Each row is a point. A path goes straight from each point to the next, and from the last back to the first. The post is the endless flat space through its rows: a point in 2 columns, a line in 3, a plane in 4, and so on, so that a path can go around it. Count how often the path circles the post. Going back the other way cancels.
In the rows, zero is written as 128.

Post (2 x 3):
[[111 188 127]
 [125 116 110]]
Path (29 x 3):
[[107 221  89]
 [154 133  98]
 [162  91 132]
 [140 193 149]
 [169 107  62]
 [ 97 208  56]
 [141 119 107]
 [129 194 156]
 [131  65 119]
 [ 78 154 122]
 [103 196  98]
 [122 109  78]
 [128 127  94]
 [159 203 133]
 [145  86 142]
 [ 64 177 167]
 [ 62 230 124]
 [104 190  89]
 [ 82 181 104]
 [ 63 147 153]
 [127 161 154]
 [125 151 157]
 [ 77 129 124]
 [ 80 180  92]
 [135 188  73]
 [131 249 141]
 [147 140 154]
 [102 139 131]
 [ 87 124 105]]
Times around: 3

Post, 8 rows:
[[123 136 142 111 132 121 130 114  70]
 [180 116 106 169 214  94  83 144 119]
 [ 97 124 121 158 110 123 141 130  82]
 [ 79 172 114 134 133  90 115 116 154]
 [114 140 136 133  73 137 101 123 126]
 [124 143 108 132 129 116 173 114 115]
 [120  89 149 143 142 221  83 222 153]
 [108  65  58 115 104  86 124  80  68]]
Path:
[[115 120 132 219  75 132 150 156 206]
 [140  72 126 124  80 122  82  76  73]
 [137 152 106 156 116 130  75 105 156]
 [151 165 100  47  95  86 170  51  61]
 [123  79  67 146  86  87 175 106  51]
 [ 90 153 212 148  86 160 157 169  92]
 [109 127 129 195 163 104  45 152 172]
 [ 83 149 137 195 135 147 174 133 100]
 [135 124  79 105  67 151 101 108  93]
 [159 155 114 179  66 101  15 151 131]
 [149 119 104 111  73 115  72  88  80]
 [122 101 116 164 158 175 117 167  55]
 [137 127  51 146 123  92 122 115  68]
 [120 147  92 130  77 102 127 123 171]
 [143  69  81 133  68  89 163  85 102]
 [ 98  34 139 156 171 125   7 125  83]
 [ 96 106  77 108 123 135 157  74 117]
 [133 119  79  74 137 140 152 120  60]
 [119  65 101  98 171 188 194 162  15]
 [ 81  38  30  53  74 165  66  67 123]
 [ 46 163 117 151  50 177  56 125 205]
 [ 77  64  75 115 134 158 116 151  98]
 [ 56 101 111 116 138 170 168 208  64]
 [172 110 195 130 108 110  60 158  60]
 [110 118 132  99 183 101 121 137 108]
 [ 82  79  91  72 190 129 198 154  43]
 [151 147 155 106  84 153  68 140  71]
 [178 155 113 177 142 144 126 155 163]
 [ 63 153  85 120 131 154 132 205 150]
 [134  41 115  92 144 146  73 176 116]]
Times around: 3

Post (17 x 18):
[[135  50 154 142 114  95 171 106 105 126 120 170 122 137 157  75 109  96]
 [ 90 206 135 141 147 143 131  97 158 180 111 126 160  97  82 196 155 153]
 [145  40 126 143 105 104 132  96 142 143  85 158 126  78 103 146 137 127]
 [120  92 141 135 135 127 178  97 129 133 115  79 123 120 149 177 124 148]
 [117  91  90 114  93 147 162  95 134 121  88 146 106  80 133 106 142 149]
 [127 221 122 139 183 167 104 158 145 192 116 109 141 147 109 195 197 156]
 [187 102 160 104 158 103 132  89 138 119 189 115  88 164 134  84 118  88]
 [ 95 201 124 141 139  98 106 135 154 180  94  91 150 110 104 164 141 163]
 [110 208 116 153 134 139 118 157 168 143 139 115 118 138 100 207 157 157]
 [145 126 163 168 176 161 127 141 124 104 192 105 105 159 106  98 115  74]
 [123  93 121 145 138 154 126 104 137 126 195 114  89 163 147 131 120  58]
 [135  71 149 122  45 136 127  87  99 116  83 121 129 135 125 115 134 133]
 [120 199 107 130 176 112 129 140 109 142 122 122 146 126 131 194 175  97]
 [157  87 174 146 152 125 145 143 182 108 183 122 154 174 156  98 136  52]
 [102 130 128  93 124 131 153 134 148 153  90 118 126 132  91 177 118 134]
 [162  86 123 154 124 124 129 120 115 123 177 140 163 134 127  98 140 141]
 [107  32 167 100 128 100 141 102 115 102 135 156 108 117 160  80 111 119]]
Path:
[[143 113 136 123 204 152 194 138 124 130 140 165 121 161 130 158  94  76]
 [130 128  96 108 185  50 127 131 122 168 101 148 125 111  97 170 106 157]
 [ 98 141 102 164 210 170 142 202 176 118 195 104 153 160 123 135 162 103]
 [125  62 122  78 149  63 139 136 184 162 117 147 121 101 125 112 136  53]
 [111  44 208 171 135 149 133 203 165 136 169  80 157 190 137 146  78 125]
 [152  49 238 144 124 132 147  70 146 115 155  99 136 162 152 105  83 111]
 [176  99 179 152 163  82 157 121 131 104 136 104 119 158 113 169 128 171]
 [ 77  95 199 178 207 100 130 140  95 135 112 161 114 162 122 162  96  56]
 [110  95 124 125 155  81 139 103 133 134  97 190 163 102 116  98 145  56]
 [143 128 103 183  92 180 108 149 154 117 150  69 152 120 102 141 176 130]
 [140  98 156 161 175 104 122 161 142 155 133  59 131 127 157 164 122 117]
 [ 61  70 153 153 169 166 177 152 112 107 132 180 189  95 177 150 120 114]
 [103  54 177 165 141 172 115 136  89  86 167 124  82 117  78 136  73 117]
 [ 88 188  80 155 181 201 160 106  70 155  84 123 117 114  98 166 123 165]
 [ 90 153  70 120 170  82 115  78 203 165 138 177 133  74 110 166 191 174]
 [169  39 153  99  87 101 126  88  91 131 115 125  83 147  93 110 129 108]
 [101 158 112 153 128 156 156 148  91 105 154 105  76 140 180 169 138 138]
 [182 124  94 131 114 148 132  92 109 157  80  87 158 137 131 228 146 151]
 [ 75  66 155 150  68 120 120  73 125 159 112 131 152 174 166  84  92 114]
 [144 148 153  68 249 100 129  89 163 137 177 125 101 145 165 153 170 145]
 [ 81 103 146 109 116  90 157  99 126 146  89 182 162 119  91 142 105 173]
 [131  93 107 119 147 114 131  36  66 172 149 130  75 131  90 131 128 121]
 [144 178 116 110 102 152  77 146 116 107 178  85  96 167 107 103 144 116]
 [222 109 121 113 194 118 153 152 127 133 158 165 128 149 179 166 188 111]]
Times around: 4

Post, 17 rows:
[[111  82  68 166  79 129  41 109 151 138 101  82 137 101  63 158 127 173]
 [136  77 166 113 158  77 170 165 114 119  51 172 115 155 115 140 106 137]
 [ 98 134 143  86 157 115 147 163 156 149 108 141 202 156 160 141  90 145]
 [162 149 191 150 119  66 188 141 153  88 137 144 117  90 132  56 144 124]
 [122  86 145  98 132 121 121 174  95 151 118 111 123 189 187 126 127 108]
 [111 150 112 134 129 172 123  77 144 170 119 127 185 153 110  94 123 132]
 [ 74 122 137 141 171 137 142 164  87 155 133 141 126 143 142 125 131 143]
 [121 144 120 138 133  98 137 121 163 200 157 152 141 145 138 127 107  89]
 [171 212 126 110 154 174 104 129 135 140 128  98 161 176 130 115 172 158]
 [146 192 140 159 142 125 130  90 167 112 110  89 133 158 105 128 121 139]
 [110 150 111  91 181 120 158 152 141 138 122 138 149 126 160 113  97 133]
 [ 91 140 112 144 131 120 146  96  90 120  84 149 121 128 146 129 169 144]
 [131 154 139 151  93 119 141 113 114 147 105  88 163 129 112 110 105 137]
 [ 94 184 153 133 166 126 138 111 166 179 131 160  85 114 124  91 126 140]
 [149 132 164 128 126 119  81 115  96 142 132 168 106 156 115 121  94 153]
 [109  67 149 108 156  56 131 141 148 126  89 120 152  63 128 118 122 122]
 [166 130 195 131 104  93 155 129 164 124 168  97  62 145  67 116 100 156]]
Path (27 x 18):
[[100 123 112 128 121  80  84 117 107 151  83 132 117 126 130 180 110 112]
 [164 157 162 167 105  93 125  94 113 120  96 135 120 103 111 128 136 102]
 [158  83 105 167   7 131 105 104  62 182 124 142 164  90  75 159 118 166]
 [137 184 184 148 130 122 141  82  93 152 227  89 120 152 120 114  49 150]
 [122 170 121 154 149 145 122 132  58 141  93 177 121 146  88  63 113 199]
 [101 209 117 109 141 180 106 109 111 170 137 118 183 157 157  73 139 123]
 [134 100 171 141  72 103 158 151 146 128  91 113  92 115  64 125 131 163]
 [138 169 112 105 126 138 143 121 115  71 115 100 138  98 135 125 138 197]
 [123  50 146 106 163 131 127 138 168 127  90 131 198 151 149 131 115 109]
 [167 154 169 119 128 133 157 169 166 133 128 140 157 152 106  89  44  92]
 [143 101 122 135 110 108 117 135 104 106 156 125 197 151 120  87  97  96]
 [130 144 154  94 168 100 151 140 109 174 156 193 167 191 157 101 112 126]
 [121 131  98  43 116 132  62 129 168 155 125 103 140 111 132 108 170 219]
 [116 198 135 165 120 113 176  94 144 122 107 138 104 180  97 124 129 136]
 [104 150 162 116 102 114 187 126 104 141 106 137 195 164 126 143  93 146]
 [199 134 155 119 100 136 120  75 127 116 148  66 115 151 129 157 225 119]
 [210 178 157 147 125 119 172  53 163 130 203 140 193 147 128  52  85  96]
 [157 129 174 120 146  48 125 109 101 168 120 144 107 160 132 134 125 123]
 [111 118 159 121 170  78 105 144  88 104  83 101 127 114 103 129 128 162]
 [108 127  99  86 143 119 138 138 131 134 144 145 163 106 171  70 187 117]
 [ 70 149 120 179 125 113 179 133 160 144  66 122 205 129 114 100  97 148]
 [140 138 158 125 150 109 139 114 115 132 103 129 121 136 147 141 113 167]
 [118 144 173 134  83 126 122  95 190 149 132 126 148 134 140 140  99 149]
 [207 107 148 184  23 143  81 126 103 115 139 166  96 207  46 193 107 154]
 [230 157 160 174 112 129  54 121 111 160 162 217  64 130  97 105  99 153]
 [127 208 182 189 179 112 108 107 113  84  98 123 117 142 132 117  95 176]
 [120 171 166 107 136  67 158 136 118 114 126 122 142 131 172  84 126 135]]
Times around: 2

Post (17 x 18):
[[149 144 122 146 110 129 153 177 110 109 111 104 105 142  87 135 150  95]
 [116 153 130 105 149 115 167  85 127 122 181 177 159 112  50 134 178  98]
 [151  91 122 135 154 140 127 102 126 169 119  71  94 108 131 170  53 135]
 [113  52 136 159 116 128 163 143 114 163 121 171 134 112 150 176 150 123]
 [166 181 130 106 205 140 139 123  93  19 131 144  67 139 189 111 157 113]
 [155 168 123  93 156 132 137 139 109 190 131 105 144 138 130 152 155  95]
 [167 129 132  77 189  51 162 142  94 108 100 110  82  96  58 185 115 131]
 [ 91  81 126 143 166  97 118 116 165 115 101  95 132 102 108 100 111 120]
 [189  99 128  86 176 127 107 153 113 130  92 181 132 100 100 138 146 119]
 [123 151 136 125 101 169  92 128 135 102  94  58  75 110 178 171 118 119]
 [153 152 133 178 132 129 107 108  79 124  84 111 167 160 153 129 157 139]
 [138 149 170 103 170  93 135 133 100 116  86 123 155  84 156 171  83 148]
 [130  98 164 107 108 139 108  75 141  81 135 118  63 158 151  67 124 116]
 [144 131  95 111  87 137 107 132 128  65 129 123 130 162 166 135 129 118]
 [113 138 174 182 123 113 111  77 157 105 139  84 119 155 165 152 101 105]
 [150 139 133 122  99 154 141  66 161 113 181 145 176  99 190 110 192  86]
 [152  73 136  81 150 177 147 137 182 125 111 115 139  97 139 154 147 171]]
Path (24 x 18):
[[ 81  84 153 125 103 152  87 116 157 160 112 132 129  63 159 156 155 171]
 [162 130 159 140  77 119 102 117 120 116 128 168 122 114 152 158 121  90]
 [139 135 115 111 155 171 117 151 109 175 133 140 146 137  80 189 201 145]
 [155 124 129  91 204 165 189 139  69 145 105 150 155 117  18 163 183 198]
 [140 195 148  54 160 152 155 128 136 122  94  33  92 104  79 154 110 139]
 [ 75 147 165  96 170 115 130 107 134  22 113 136  94  82 155  91 194  64]
 [110 111 157 118 153 142 110 140 142  73 110 117  98 143 100 110 146 133]
 [157 135 175 101 109  54 161 117  95 146 124 111 131 126 173 123 115  69]
 [198 177 110 116 133 104  90  70 153  94 157  91  67 159  75 224 112  78]
 [140 192 121 136 162 116 109 157 103  62 107 119  15 102 178 149 110  81]
 [182 104 101 103 136  53 141 119  46  90 165 137  62  59  89 126 119  78]
 [100  61 123 134 157 129 136 124  82 121  99 138 132 131  68 147 105 144]
 [145 142 154 127 187  99 131 156  99 131  97  78 107 126  95 185  95  67]
 [130  60 121 180 138 196 162  69 138 134 152 131 171  93 163 166 173 196]
 [153 249 111 113 148 107  58 160 156  44 100 110  95  99  72 130 111  91]
 [127 155 150 110 153 114 165 115  67 151 141 200  89  93  77 187 129  90]
 [153 112 121  83 145 101 137  90 123  88 141 125  61 104 163 143 116  82]
 [145  57 138  86 124  89 147 133 204 151  85 104 120  37 104 163 115 146]
 [ 86 109 140  98 121  71 151  79 108 142 117 127  77 145 138  74 136 101]
 [129 109 118 111 172  97 140 106 111  89  81  81 144  85 102 152  85 124]
 [125 118 111 147 118 143 173  98 155 120 135 128 174  63  97 162 151 122]
 [114 106 126 107 178  95 122 112 146 136  92 130  77  97 195 135 123  55]
 [155 155 132 142 193 141 131  58  86 149 119 121 143 111  99 187 107 112]
 [123 100 122 147 205 210 111 124  60 147 173 171  47 185 104 181 143 131]]
Times around: 0
